Each row is a point. Each copy is the shape, with its points in the same order, turned, moved and blurred by noise. Say if it was mirrored as well.

Shape (6 x 3)
[[ 2.6 -2.9 -4.6]
 [-3.3 -3.7  3.2]
 [-0.5 -0.2  6.8]
 [ 0.4  4.2 -6.8]
 [-1.9 -1.6  4.8]
 [-0.8  2.4 -2.2]]
Copy 1 (6 x 3)
[[ 2.8 -5.8 -3.4]
 [-1.1 -2.6  5.2]
 [ 0.0  1.2  6.2]
 [-0.1  0.0 -8.5]
 [-0.3 -0.3  5.5]
 [-1.1 -0.7 -3.6]]
Copy 1 is: only turned
Copy 2 (6 x 3)
[[ 0.1 -2.1 -7.9]
 [-4.4 -5.0  0.5]
 [-6.8 -0.1  1.7]
 [ 5.8  1.9 -4.4]
 [-5.4 -2.3  1.3]
 [ 1.7  0.6 -2.0]]
Copy 2 is: mirrored
Copy 3 (6 x 3)
[[ 5.4 -1.0  1.7]
 [-2.8  0.3  6.7]
 [-6.7 -3.0  4.9]
 [ 2.9  2.6 -4.5]
 [-4.2 -0.4  5.8]
 [-1.0  1.4 -1.3]]
Copy 3 is: mirrored
Copy 4 (6 x 3)
[[ 1.1  3.4  6.5]
 [-1.5 -5.4  4.7]
 [ 2.9 -6.2  0.2]
 [-1.6  6.7 -0.6]
 [ 0.2 -5.4  1.7]
 [-1.4  0.8  0.3]]
Copy 4 is: mirrored

Shape (9 x 4)
[[ -5.1   0.4   6.7   1.3]
 [ -1.4  -0.8  -2.1   1.9]
 [  1.0  -0.7   0.6  -2.4]
 [  1.6  -2.6  -1.5  -1.2]
 [  1.1   2.0  -0.2  -2.8]
 [ -5.5   0.4   0.7   1.0]
 [  1.8   0.8  -4.2   1.7]
 [  0.8   1.7  -3.0   2.2]
 [ -6.3  -2.3  -3.1 -14.4]]
Copy 1 (9 x 4)
[[ -4.3  -1.7   2.9   2.9]
 [  1.0  -1.9  -4.5  -1.2]
 [  2.7  -2.0   0.9  -2.9]
 [  4.2  -3.1  -1.5  -2.6]
 [  2.9   1.0   0.8  -4.0]
 [ -4.3  -1.5  -1.7  -0.4]
 [  4.0   0.2  -5.1  -3.6]
 [  2.1   1.9  -4.6  -2.0]
 [ -2.1  -7.3   4.5 -13.5]]
Copy 1 is: only turned
Copy 2 (9 x 4)
[[ -4.4  -1.6   6.0  -0.8]
 [ -1.7  -0.5  -1.8   0.3]
 [  2.0   0.2   1.0  -2.3]
 [  2.5  -0.9  -1.9  -2.8]
 [  2.7   2.7   1.7  -2.5]
 [ -4.8  -0.1   0.4  -2.3]
 [  1.5   3.3  -3.1   0.7]
 [  0.4   3.9  -1.9   0.9]
 [  0.4   1.7  -0.2 -17.2]]
Copy 2 is: only turned
Copy 3 (9 x 4)
[[-4.8 -0.6  4.6  2.3]
 [-0.6  0.1 -2.0  5.9]
 [ 3.1 -0.5 -0.7  0.3]
 [ 3.0 -1.4 -3.6  2.5]
 [ 3.3  1.9  0.0  1.0]
 [-3.6  2.0  0.3  4.2]
 [ 4.4  1.1 -2.8  5.9]
 [ 4.0  1.6 -2.3  7.6]
 [-1.7  4.8 -6.6 -9.7]]
Copy 3 is: only turned

Shape (8 x 4)
[[-0.3 -5.6  3.1 -2.3]
 [-1.2  2.4  4.2  1.5]
 [ 5.4  3.3  2.0  0.1]
 [-1.7  1.3  1.6 -2.9]
 [-2.8  0.4  4.7 -4.4]
 [-2.3  1.7 -2.5  0.4]
 [-1.5 -1.9 -5.3  2.4]
 [ 9.1 -9.1  4.8 -3.0]]
Copy 1 (8 x 4)
[[-2.3 -3.3  3.6 -5.3]
 [-0.2  4.9  2.8 -0.8]
 [-3.7  2.9  0.1  3.6]
 [-2.0  2.5 -1.1 -4.3]
 [-4.6  2.7  0.3 -7.0]
 [ 2.9  2.0 -2.6 -2.8]
 [ 5.3 -2.4 -1.9 -0.8]
 [-8.0 -9.5  4.6  0.1]]
Copy 1 is: mirrored
Copy 2 (8 x 4)
[[ -2.8  -3.9  -0.8   1.0]
 [  0.3   2.4   4.9   1.1]
 [  5.9   1.4   2.0  -1.4]
 [ -1.7   1.1   2.5  -2.6]
 [ -3.6  -1.6   4.5  -2.4]
 [ -2.2   5.5  -0.5  -1.6]
 [ -2.0   5.6  -4.7   0.3]
 [  4.1 -10.4  -3.8   2.0]]
Copy 2 is: only turned
Copy 3 (8 x 4)
[[ 5.3  3.7 -0.7 -1.0]
 [-3.1  1.9  1.9 -0.2]
 [-0.5 -4.5  4.1 -1.5]
 [-0.7  1.7  0.0 -4.6]
 [ 0.0  4.8  2.0 -4.6]
 [-2.8 -0.7 -3.8 -3.1]
 [-0.4 -2.3 -7.1 -0.8]
 [12.3 -1.5  4.1  1.2]]
Copy 3 is: mirrored

Shape (11 x 6)
[[-5.1 -6.9  2.1  0.1  2.6 -2.1]
 [-1.6  2.2 -0.6 -0.2 -3.2 -0.9]
 [ 0.6  6.2 -3.7 -2.4 -6.8 -5.9]
 [ 1.9 -0.9  1.3  4.3 -4.2 -3.5]
 [-2.5  0.2 -1.0 -5.5  1.1  1.0]
 [-1.6 -1.5 -5.6  4.2  4.1  5.5]
 [-3.4  0.0  1.9 -0.2 -0.7  2.5]
 [-2.7  2.4 -0.6  3.8  2.6  2.2]
 [ 2.0  2.5 -2.3 -8.0  4.6 -4.8]
 [-2.4 -1.8 -3.4 -5.2  5.9  5.8]
 [-0.6  2.4 -3.6 -0.5  0.1 -8.5]]
Copy 1 (11 x 6)
[[-3.4 -3.6  0.8 -0.4  4.5 -3.1]
 [ 0.8  2.9 -2.8 -2.4 -1.5  1.1]
 [ 4.1  5.8 -6.7 -3.7 -8.3 -1.4]
 [ 6.1  1.4 -2.4  1.6  0.8  0.1]
 [-4.1 -0.6  0.7 -4.6 -3.0  1.1]
 [-4.8 -4.1 -3.7  4.8 -0.4  6.7]
 [-1.7  0.5 -0.5 -4.0  1.0  3.4]
 [-2.5  2.9 -2.7  1.7  0.5  4.8]
 [-2.9  2.4  2.2 -1.3 -9.6 -4.0]
 [-7.8 -4.5  1.8 -2.0 -3.6  4.4]
 [-1.4  2.6 -5.4  0.8 -4.7 -4.9]]
Copy 1 is: mirrored
Copy 2 (11 x 6)
[[-3.5 -5.4  5.3 -2.3  2.7  2.8]
 [-0.1  3.0  2.7  0.2 -1.8 -0.8]
 [-0.1  6.3  0.0 -0.6 -5.5 -7.0]
 [ 2.1 -1.9  5.9  3.2 -2.2 -3.5]
 [-2.0  2.8 -0.4 -4.0  1.3  3.6]
 [-1.6 -0.2 -0.4  6.2  6.6  4.4]
 [-0.8  1.8  5.3 -0.3  0.9  4.0]
 [ 0.0  3.6  4.2  3.6  4.9  1.8]
 [ 0.8  2.5 -2.8 -7.8  3.5 -3.0]
 [-1.5  1.4 -3.0 -2.9  6.3  7.3]
 [-2.7  0.9  0.6 -1.3  1.1 -7.9]]
Copy 2 is: only turned
Copy 3 (11 x 6)
[[-1.6 -6.4  4.4  3.3  2.2 -7.6]
 [-4.8  1.2  3.6 -0.7 -0.4 -0.6]
 [-7.4  2.6  1.0 -7.2  1.9  3.3]
 [-0.9 -2.4  5.7 -1.1  0.2  4.1]
 [-2.4  1.8 -0.1 -0.9  0.5 -6.9]
 [-2.3 -0.2 -2.4  9.1 -3.9 -1.7]
 [-1.9  0.6  4.4  1.6 -2.4 -4.9]
 [-3.6  2.7  2.6  6.4 -1.1 -1.2]
 [-0.5  3.1 -3.7 -2.5  7.8 -4.4]
 [ 0.3  2.4 -4.5  4.3 -1.9 -9.3]
 [-5.4 -0.6  0.1 -1.8  6.6  1.2]]
Copy 3 is: mirrored
Copy 4 (11 x 6)
[[-4.0 -8.5  2.0 -1.1  0.6 -0.4]
 [-1.8 -0.1 -3.7  1.4 -3.7  0.4]
 [-2.4  4.9 -8.5  0.3 -6.7 -4.7]
 [ 2.1 -1.9  0.2  2.4 -7.7 -2.5]
 [-3.8 -0.6 -2.2 -5.2 -0.3  2.3]
 [ 4.5 -3.3 -3.2  2.9  6.3  3.6]
 [-2.5 -0.8  1.5  0.3 -1.4  3.9]
 [ 0.1  0.9  0.5  4.6  2.1  2.0]
 [-3.8  3.6 -2.0 -7.2  2.2 -4.7]
 [-2.5 -1.9 -1.5 -5.8  6.2  4.9]
 [-3.2  0.1 -5.0  0.5 -2.1 -7.9]]
Copy 4 is: only turned

Shape (13 x 8)
[[-1.0 -1.5 -1.6 -3.8  1.9  2.7  1.0  1.6]
 [-5.9 -0.7  1.0  0.2  2.1 -0.3  5.2 -0.7]
 [-5.1 -2.7 -3.2 -2.9 -0.8  4.2 -0.4  2.3]
 [ 0.7 -0.2  2.4  5.0 -4.5  2.5 -0.7 -3.2]
 [-0.1  3.6 -1.6  6.1 -0.5 -4.2  4.8  5.7]
 [ 0.8  2.5 -3.1  4.6  3.3 -2.9 -1.7  6.2]
 [-0.2  4.4  5.6  2.0  2.7  5.3  7.7  4.5]
 [-3.9 -7.2  1.3 -2.7  3.1  5.3 -3.9 -2.7]
 [ 1.9  2.1  1.2  1.4 -1.4  0.8  1.6  3.8]
 [ 1.3 -6.2 -4.1  6.5  2.3 -5.0  7.3 -3.1]
 [ 4.0 -7.8  1.2 -1.8  0.8 -0.6 -3.0 -4.7]
 [ 1.4 -0.4  4.2  0.2 -5.4 -4.1 -5.3 -3.0]
 [ 3.7  4.0  1.9 -0.8  6.0  6.6  2.7 -3.3]]
Copy 1 (13 x 8)
[[-2.8 -2.9 -2.3 -2.0 -2.8 -0.2  1.1  0.6]
 [-5.2  2.7 -0.7 -0.1  0.6 -4.2  3.8 -2.7]
 [-5.0 -0.5 -4.0 -0.6 -4.4  3.9  3.2 -1.6]
 [ 3.6  2.0  1.2  5.6 -3.8  2.6  0.6 -3.6]
 [-2.8  1.4 -0.6  7.8  0.9 -4.7  3.0  6.6]
 [-3.0 -2.3 -1.3  6.9  2.5  0.3 -0.4  6.1]
 [-2.6  4.1  7.9 -1.5 -1.7 -2.6  3.3  5.0]
 [-3.6 -5.9  0.0 -1.8 -3.5  3.9  0.1 -8.4]
 [ 0.1  0.7  1.1  3.0 -2.5 -1.0 -0.1  4.2]
 [ 0.9 -4.3 -1.8  4.8  2.2 -7.9  8.4 -2.4]
 [ 2.8 -7.6 -1.0  1.2 -2.4 -2.2 -3.3 -6.6]
 [ 2.6  0.5 -2.0  6.8 -3.5 -0.2 -7.6 -4.7]
 [ 3.2 -0.4  6.0 -4.8  2.7  2.1  0.3  1.0]]
Copy 1 is: only turned
Copy 2 (13 x 8)
[[ -0.5   1.2   3.7  -1.7   0.6   2.5   2.3   3.8]
 [ -1.8   3.5   7.0   1.4  -1.7  -0.4   5.1  -1.7]
 [ -2.1   2.2   4.7  -4.3  -3.5   2.2   3.8   5.4]
 [  1.1  -1.0  -0.1  -1.0  -7.5  -2.5  -0.9  -2.4]
 [ -4.4   3.7  -2.3   7.8  -4.0  -3.9   4.8   1.0]
 [ -4.9   5.4  -2.5   3.9  -0.9  -4.6  -0.4   4.6]
 [  1.8   5.1   3.2   9.1  -4.3   5.6   0.9  -1.8]
 [  0.7  -0.3   9.4  -6.0  -1.7   0.5  -2.9   3.6]
 [ -2.0   0.7  -1.3   3.7  -3.5   1.1   0.9   1.5]
 [  2.8  -1.5   4.3   4.1   0.2 -11.1   6.4   0.8]
 [  2.1  -6.1   3.7  -3.8   1.9  -4.0  -2.9   1.1]
 [ -5.0  -4.4  -1.6  -3.6  -3.2  -2.7  -2.9  -4.3]
 [  6.7   5.2   1.3   1.1   1.3   3.5  -1.6  -2.0]]
Copy 2 is: mirrored

Shape (15 x 9)
[[ 1.8  0.3 -2.3 -2.9  3.3  0.3  1.9 -2.5  7.6]
 [ 4.9 -1.0  4.6  3.6  3.1 -6.2 -0.9 -1.3 -2.2]
 [ 4.5 -1.7 -3.6  1.6  0.8  0.2  3.4  2.8 -0.8]
 [ 0.2  5.2  5.7 -0.1  4.5 -2.8  4.3  1.8  3.0]
 [-6.6 -3.1  3.0  2.8 -3.5  5.5 -2.1  3.8 -4.4]
 [-0.9 -3.8  0.0 -2.7 -3.5  1.6  6.1  0.7 -4.8]
 [-5.1 -1.5 -2.5  5.8  4.4  2.6  3.2  0.2 -3.1]
 [ 3.0 -1.7  5.4  5.7  7.2  3.8  0.4 -4.6  3.5]
 [-3.1 -4.1  1.7  4.6  0.3 -1.5  2.5  2.5 -0.9]
 [-3.3 -5.6 -0.4 -4.4 -0.8  5.0 -1.0  3.2  0.3]
 [-3.2  0.4 -6.2 -1.8  1.6  0.6 -0.9 -4.1  2.1]
 [ 5.0  2.2 -4.6 -4.9 -5.7 -5.5  5.1 -2.7  5.6]
 [ 5.7  3.9 -1.9 -0.2  0.7  0.1 -5.2  2.9  3.2]
 [-1.1  4.2  3.2 -0.8  4.4 -5.3 -3.3  4.8 -0.1]
 [-0.4  4.0 -3.4  4.2  1.7 -6.9 -4.6 -4.8 -4.7]]
Copy 1 (15 x 9)
[[-0.7 -4.8 -0.2 -2.4  0.6  2.8  3.1  1.0  5.0]
 [-0.3 -3.8  3.6  2.9  3.5 -9.2 -2.1  0.1  0.1]
 [ 4.9 -1.3 -0.7  1.7  2.7  0.1  0.3  5.3 -0.2]
 [-6.7 -1.3  4.6 -1.1  2.1 -2.1  4.3  3.9 -1.2]
 [-0.4  1.4  2.7  6.5 -1.5  5.3 -7.9 -1.2 -6.4]
 [ 6.5  1.7  3.3  3.4 -2.3  2.0  3.0 -0.8 -5.7]
 [-3.1  0.8 -4.1  9.3  0.9  1.8 -0.7  1.8 -2.1]
 [-4.6 -6.7  5.3  7.1  6.3 -0.3  1.0 -0.9  4.0]
 [-0.4 -3.1  0.9  6.2 -2.7 -0.6 -1.9  2.5 -3.9]
 [ 3.0 -3.2  0.0 -0.1 -0.4  7.7 -2.3 -2.2 -4.8]
 [-0.5 -1.0 -4.4 -0.4 -0.8  3.3  0.5 -2.3  4.4]
 [ 6.1 -0.5  2.7 -4.9 -4.8 -2.1  5.2  3.8  5.9]
 [ 0.7 -1.8  0.7 -5.0  5.8 -0.4 -4.9  3.7  4.2]
 [-5.5 -0.4  0.6 -3.7  1.9 -3.8 -2.6  2.4 -3.6]
 [-1.7  3.4 -4.2  1.3  0.3 -8.1 -4.6 -2.0  4.2]]
Copy 1 is: only turned
Copy 2 (15 x 9)
[[ 6.4  3.1 -3.5 -0.5  4.4  1.7  4.0 -4.8  1.3]
 [ 6.3 -5.6  4.0  7.2  1.1 -2.3  2.8  0.2 -2.3]
 [ 2.0 -4.3 -2.9  0.6  1.0  3.9  2.5 -3.0 -6.0]
 [ 7.0  4.4  4.6  1.1  1.1  1.2  0.5  1.4 -2.7]
 [-9.0 -2.6  3.0  1.9 -1.7  2.7 -4.4 -1.5  1.0]
 [-1.2 -2.8  0.2 -1.2 -6.9  2.0  0.8 -6.6 -3.4]
 [-5.1  2.7 -0.1  5.9  1.3  1.0  1.1 -4.0 -6.8]
 [ 4.9  0.8  3.7 10.3  5.3  4.6  1.4 -5.4  0.7]
 [-3.1 -1.5  3.3  3.5 -0.9  1.4  3.9 -0.7 -2.5]
 [-4.6 -3.1  0.6 -3.5  1.5  2.7  0.0 -7.1  2.3]
 [-0.4  2.5 -5.9  1.4  3.1 -3.1  1.4 -6.0 -0.5]
 [ 8.9 -1.2 -8.9 -3.3 -4.0 -0.3  5.2 -1.3  0.1]
 [ 5.7 -4.4 -4.0 -0.1  7.5  1.4 -2.2  0.7 -0.3]
 [ 3.8 -0.9  4.1 -1.1  4.9 -4.4 -1.3  3.2 -2.4]
 [ 2.1 -3.0 -4.1  8.0  1.8 -9.4 -0.9  1.0 -3.9]]
Copy 2 is: only turned
Copy 3 (15 x 9)
[[ 0.0  5.9 -1.0 -0.8  1.8  2.5  5.5 -0.9  5.0]
 [ 1.3  0.2  1.2  2.6  2.3 -9.2  0.0 -3.8 -0.8]
 [ 3.4  1.7 -1.0  3.9  1.6  1.7  1.9  3.4 -2.7]
 [ 1.5  4.2  8.5 -1.4  1.5 -3.3  3.9 -2.1  0.6]
 [-5.8 -2.4  4.7  0.5  2.3  3.3 -8.6  1.9 -4.1]
 [-1.2 -0.2  0.1  0.4 -3.7  3.9 -0.5 -0.4 -7.4]
 [ 3.2 -3.0  3.2  2.7  2.7  4.8 -4.3 -2.9  0.2]
 [-2.3  3.9  2.2  6.9  7.2 -0.6  0.3 -8.0  2.4]
 [-1.0 -4.8  3.7  2.8  0.4  0.6 -1.4  0.2 -0.9]
 [-5.2  0.4 -0.8 -3.0  3.4  5.4 -1.8  2.0 -2.9]
 [ 1.5  3.3 -2.6 -1.8 -0.4  4.9 -2.2 -2.1  5.6]
 [ 1.2  6.8 -2.9 -0.7 -8.4 -0.5  6.5  3.8  2.3]
 [ 1.4  8.4 -0.8  1.5  4.8 -2.8 -1.3  4.6  2.6]
 [ 2.8  1.7  5.3 -5.2  4.7 -5.8 -1.6  0.9  1.9]
 [ 6.4  1.3 -1.8  0.5 -1.9 -5.2 -8.0 -2.9  5.1]]
Copy 3 is: mirrored
Copy 4 (15 x 9)
[[ -0.9  -3.1  -4.3  -4.5  -3.3  -4.2  -1.9   2.4  -0.6]
 [  4.1  -0.8   4.4   5.4   1.8  -2.6   2.4   0.5  -0.6]
 [  2.0   0.7  -5.5   2.7  -0.3   2.2  -0.6   3.0   0.2]
 [ -2.6   3.8   0.4   1.6  -3.2  -6.8   2.8   2.7  -4.1]
 [ -4.5   8.2   2.9   0.1  -0.1   8.7  -1.6  -2.7   3.7]
 [ -1.3   1.8  -0.4   1.1  -1.9   8.9  -2.8   2.4  -5.0]
 [ -4.7   3.1  -4.8   4.6   2.8   2.7  -3.4  -4.7  -1.5]
 [ -0.1   1.8   1.5   2.7   2.8  -7.8  -7.9   0.1   2.6]
 [ -4.8   1.3   0.6   5.9   0.7   3.7  -0.1   0.7   0.7]
 [ -4.6   1.8  -0.3  -5.6   0.7   7.2  -2.9   2.3   0.9]
 [ -0.8  -3.3  -4.4  -3.9  -1.7   1.8  -1.9  -4.6  -0.4]
 [  3.1  -6.0  -3.8  -0.8 -10.3   0.8   1.8   4.7  -3.0]
 [  5.1   2.0  -3.0  -3.5  -1.8  -2.2   3.2   1.4   5.3]
 [ -0.9   3.1   1.7  -1.1   0.6  -2.6   8.8  -0.7  -1.1]
 [  5.3  -2.0  -0.5   2.9  -0.9  -0.1   4.9  -9.8   0.2]]
Copy 4 is: mirrored
